Each row of a before or after table is a point. One or more steps were done to the points. Then noise was added and the rows were shuffled. The steps act on how far a point lies along the listed directions, d1 being the first. What was done? A step turns or swaps two directions, mirrors them in a line or flattens them onto one, adds a multiple of one to another, or multiplies one. Angles are multiples of 10 degrees, from the lower direction toward the higher: turns from -170 to 170, lines from 10 to 170 but not 90. Use the fewest steps. Two steps may share a direction if one is a turn and the other turns, adds or multiplies; they go together, in the order done. Otherwise the lowest direction goes first.

Directions:
(1): [-6.2 -0.3 -2.4]
(2): [ 2.2  2.4 -5.8]
(3): [ 1.1 -6.2 -2.1]
Before (14 x 3):
[[ 2.1 -2.2 -3.9]
 [-1.3  0.2 -3.4]
 [ 6.9 -4.4  0.6]
 [ 4.4 -0.7  9.3]
 [ 0.2  5.3  0.1]
 [ 7.3 -2.7  3.0]
 [-1.4  1.9  2.9]
 [ 0.7 -3.4 -0.5]
 [ 3.5 -0.1 -3.7]
 [-3.9 -4.2 -0.1]
 [ 1.0 -3.2 -0.8]
 [ 7.8 -4.7 -2.3]
 [ 1.1 -8.8  5.9]
 [ 1.1 -2.5 -3.3]]
After (14 x 3):
[[ 2.9  1.1  1.8]
 [ 4.3  2.6 -1.1]
 [ 4.1  1.3 -0.6]
 [-3.8  0.2 -3.5]
 [-3.4 -1.6  0.8]
 [-6.2  3.9  7.3]
 [ 2.3 -1.1 -2.7]
 [ 3.3 -3.9  2.7]
 [ 2.5  1.1 10.5]
 [ 4.5  8.1  1.7]
 [ 2.5  3.8 -2.5]
 [-0.6  7.3  4.1]
 [ 2.7  6.9  3.5]
 [ 2.7  0.9  2.0]]
Steps: turn d1 and d3 by 100 degrees

Directions:
(1): [-2.3  4.7 -1.2 -5.6]
(2): [1.7 5.5 4.1 3.0]
(3): [-4.3  2.1 -4.2  4.4]
(4): [ 5.8  1.7 -4.8  0.2]
Before (9 x 4):
[[-8.3  0.7  0.7 -7.3]
 [-4.8  0.1  0.0 -1.7]
 [-2.8 -3.2  0.7 -4.1]
 [ 1.6 -0.6  0.0  0.4]
 [-6.3 -6.3  7.4  2.7]
 [ 1.7 -0.5  0.2 -4.5]
 [-6.3  4.7  2.4 -5.7]
 [ 4.6 -1.8  0.2 -1.5]
 [-0.3 -6.3  3.5 -2.1]]
After (9 x 4):
[[ 4.3 -1.3 -0.3 -3.2]
 [-2.5  1.7  2.6 -4.4]
 [-8.4 -6.9  4.5 -2.1]
 [ 1.5 -1.0 -0.6 -0.5]
 [-5.7  6.7  6.5 -1.7]
 [-1.9 -3.3  2.1 -5.8]
 [ 2.4  1.9  1.8 -3.1]
 [-2.6  5.7  7.2  1.8]
 [-4.1  2.2  2.2  0.0]]
Steps: turn d1 and d2 by 70 degrees

Directions:
(1): [ 9.2 -1.3 -2.0  0.0  0.0 -0.1]
(2): [ 1.5  9.2  0.6  0.8 -1.3 -0.6]
Before:
[[ -6.0   2.7   2.4  -1.1   0.5  -1.7]
 [ -7.2   4.3   2.4   1.4  -0.5   0.3]
 [  4.6   4.4   0.5   0.0   0.4   1.1]
 [  2.1   1.6   0.6   0.9   0.3   0.6]
 [  0.4   1.4  -1.1   3.6  -2.0  -1.1]
 [ -2.3   1.3   1.1  -0.1   0.2   1.8]
 [ -8.0  -5.7  -0.7  -0.6   1.1   0.0]
 [ -4.0   3.0   2.0   1.8   1.8   2.7]
 [  2.4 -18.2  -2.4  -4.8   3.8   0.8]]
After:
[[ -7.6  -2.2  -0.4   0.0   0.8  -0.3]
 [ -5.6   5.8   2.7  -0.8   0.0  -1.8]
 [ -6.7   8.2   2.7   1.7  -1.4   0.1]
 [  2.3 -20.5  -2.7  -5.1   4.4   1.2]
 [  2.1   0.8   0.6   0.8   0.4   0.7]
 [  0.3   1.4  -1.2   3.5  -2.2  -1.2]
 [  4.3   2.7   0.1  -0.1   0.7   1.4]
 [ -3.6   5.4   2.3   1.9   1.5   2.5]
 [ -2.1   2.8   1.6  -0.4  -0.1   1.9]]
Steps: add -0.5 times d1 to d2

Directions:
(1): [ 1.3 -3.8 -5.4 -5.3  6.1  0.8 -0.6  2.8]
(2): [-6.5 -0.2 -5.8  1.3 -1.9 -0.9  6.1 -0.3]
Before, 13 rows:
[[  1.3  -1.7   3.9   3.8  -4.9   0.6   1.3  -1.3]
 [ -5.6  -6.9 -11.8  -3.3   4.2   0.8   4.7   1.3]
 [ -0.7  -0.7   0.7   3.0  -0.8  -0.6  -0.5  -1.0]
 [ -2.2  -0.2   1.4   1.5  -2.8  -1.9   1.3  -1.5]
 [ -5.9  -1.5 -10.7  -6.4   5.0   1.4   4.0   5.3]
 [  0.1  -3.2  -0.9  -1.8   3.6   1.3  -2.3  -1.5]
 [  4.0  -5.0  -5.4  -7.4  10.2   1.6  -2.6   2.9]
 [ -6.8   1.9   1.8   3.4  -3.4   2.6   4.4  -3.1]
 [ -5.2   2.9   1.2   3.5  -4.4  -1.4   2.3  -0.4]
 [ -2.2   0.6  -4.3  -3.8   4.4  -0.6   1.2   1.9]
 [  4.4  -0.3   4.0   0.7  -0.6   0.4   0.4  -2.0]
 [ -6.5  -4.0 -11.9  -5.7   5.4   0.6   3.5   2.3]
 [ -0.5  -2.5  -7.5  -6.4   5.2  -1.0  -2.5   3.6]]
After (13 x 8):
[[ 4.4 -5.5 -6.6 -8.4 11.6  2.0 -2.5  3.7]
 [ 4.9 -1.1  2.9 -0.1  0.4  0.6 -0.2 -1.4]
 [ 0.0 -3.3 -1.1 -2.0  3.8  1.6 -2.7 -1.1]
 [-7.4  2.6  3.6  4.8 -5.1  2.4  4.7 -3.9]
 [-6.4  0.3 -8.1 -4.0  2.5  0.9  4.1  3.5]
 [-6.5 -5.1 -9.0 -0.4  1.2  0.3  5.1 -0.3]
 [-2.4  1.0 -3.5 -3.1  3.7 -0.5  1.5  1.8]
 [-2.4  0.0  1.7  2.0 -3.3 -1.9  1.5 -2.3]
 [-7.2 -2.5 -9.5 -3.0  2.4  0.1  3.8  1.4]
 [-5.6  3.7  2.5  4.8 -5.5 -1.4  2.8 -1.1]
 [-0.5 -0.5  0.6  3.1 -0.7 -0.6 -0.3 -0.7]
 [ 1.2 -1.9  3.5  3.8 -4.7  0.8  1.5 -1.5]
 [-0.6 -2.2 -6.9 -6.1  5.0 -1.2 -2.5  3.4]]
Steps: add -0.5 times d2 to d1

Directions:
(1): [-0.2 -1.4  5.3  3.5  2.4  4.1  0.4 -4.5 -7.0]
(2): [-4.5  1.0 -6.9  2.7  0.1  4.2 -5.0  2.4 -3.2]
Before:
[[  2.6  -1.6   3.4  -1.2   0.1  -0.2   1.7  -2.3  -0.7]
 [  4.8  -0.9   3.3  -6.9  -3.4 -12.8   5.8   2.6  13.5]
 [  0.2  -0.3   3.9   0.7   0.8   0.3   2.2  -0.2   1.5]
 [  1.6   0.2   1.0   0.4   0.4  -3.8   0.1  -0.8   2.6]
 [  3.1  -0.4   5.2   1.4  -0.4  -2.8   1.5  -1.3   2.4]
 [  3.2   0.7  -3.2  -7.2  -4.1  -8.7   2.2   5.4  12.0]
 [  3.0  -2.3   4.3  -2.0  -1.8  -1.8   2.8  -1.2   0.7]
 [  0.5  -0.5   4.8  -0.5   0.2  -2.5   2.2  -0.7  -2.0]
 [  3.0  -1.6   8.0  -2.8   1.7  -3.3   7.5  -3.1   1.7]
 [  4.7  -0.6   5.7  -4.4  -0.4  -7.0   6.3  -2.0   5.0]
 [  4.8  -2.1   3.2  -7.3  -4.0  -8.9   6.8   2.0  11.0]]
After (11 x 9):
[[ 3.1 -2.1  3.9 -2.0 -1.8 -1.8  2.8 -1.0  1.0]
 [ 4.5 -2.9  6.4 -5.1 -2.3 -6.5  7.0 -0.7  6.7]
 [ 0.0 -0.1  3.5  0.4  0.7 -0.1  2.0  0.2  2.2]
 [ 2.5 -1.3  2.6 -1.6 -0.2 -0.8  1.7 -1.6  0.2]
 [ 4.9 -0.8  6.7 -3.8 -0.2 -6.4  6.4 -2.6  3.8]
 [ 4.7 -1.8  7.5 -4.4 -1.6 -9.6  6.0 -0.9  8.1]
 [ 3.2 -1.4  7.3 -3.1  1.3 -3.7  7.4 -2.4  2.6]
 [ 0.3 -0.2  4.1 -1.1 -0.1 -3.2  1.9  0.0 -1.0]
 [ 3.2 -0.4  1.5 -4.0 -2.1 -5.3  2.5  1.5  5.9]
 [ 1.4  0.2  1.7  1.0  0.6 -3.3  0.1 -1.1  1.9]
 [ 3.3 -0.3  5.2  1.2 -0.6 -3.0  1.5 -1.1  2.7]]
Steps: multiply d1 by 0.4
